Every row gives one point. Each copy is the shape, with its points in the same order, turned, moved and blurred by noise. Some copies are also mirrored. Which?

Shape (9 x 3):
39,-20,18
8,-29,-48
18,-31,21
-20,29,12
-15,12,-3
30,-34,-27
15,28,-19
5,30,-45
20,-10,-5
Copy 1:
42,-22,-12
19,49,-35
19,-22,-28
-31,-2,20
-21,10,1
41,21,-33
10,25,23
3,52,18
22,4,-9
Copy 1 is: only turned
Copy 2, 9 rows:
39,6,5
2,34,-52
35,-12,-11
-29,-5,18
-18,-3,-4
23,33,-27
-9,30,17
-37,44,-2
20,16,5
Copy 2 is: only turned
Copy 3:
41,12,34
50,-14,-34
27,27,19
-35,-7,9
-11,-13,-3
54,-2,-9
8,-38,10
5,-60,-8
29,-6,11
Copy 3 is: mirrored
Copy 4, 9 rows:
52,-28,15
15,-17,-47
29,-40,17
-7,21,28
-4,10,9
40,-28,-31
28,28,-4
15,39,-27
31,-10,-2
Copy 4 is: only turned

Shape (11 x 6):
23,22,-26,-14,5,9
-19,-10,10,0,4,-2
-7,21,16,4,-14,18
47,-10,16,14,-12,-9
-1,-8,-2,-1,0,-16
9,-10,15,-14,-4,9
8,4,21,12,1,7
-14,14,-45,1,-5,16
-15,-9,13,-12,17,18
-10,-8,-55,-10,2,20
12,-8,14,-11,-14,-4
Copy 1, 11 rows:
26,10,-41,5,-6,-5
-26,11,6,-5,-7,8
-25,3,-19,17,20,-5
19,-24,10,3,6,-33
-2,8,0,-2,-20,-3
-12,-10,-7,-17,3,-9
-10,5,1,2,17,-15
7,15,-35,14,-8,41
-21,15,-14,-32,14,5
16,6,-35,-8,-16,49
-13,-17,-8,-8,-8,-15
Copy 1 is: mirrored
Copy 2 (11 x 6):
10,-31,-15,2,-2,37
-5,10,2,-11,9,-9
-1,25,2,0,-8,27
60,2,14,-3,0,8
11,-10,-2,-11,-4,-7
10,3,22,-6,13,12
19,21,-1,-6,7,10
-16,-24,-26,28,-11,11
-12,8,9,-7,27,5
-18,-39,-15,31,0,4
16,-2,22,-11,-2,6
Copy 2 is: only turned
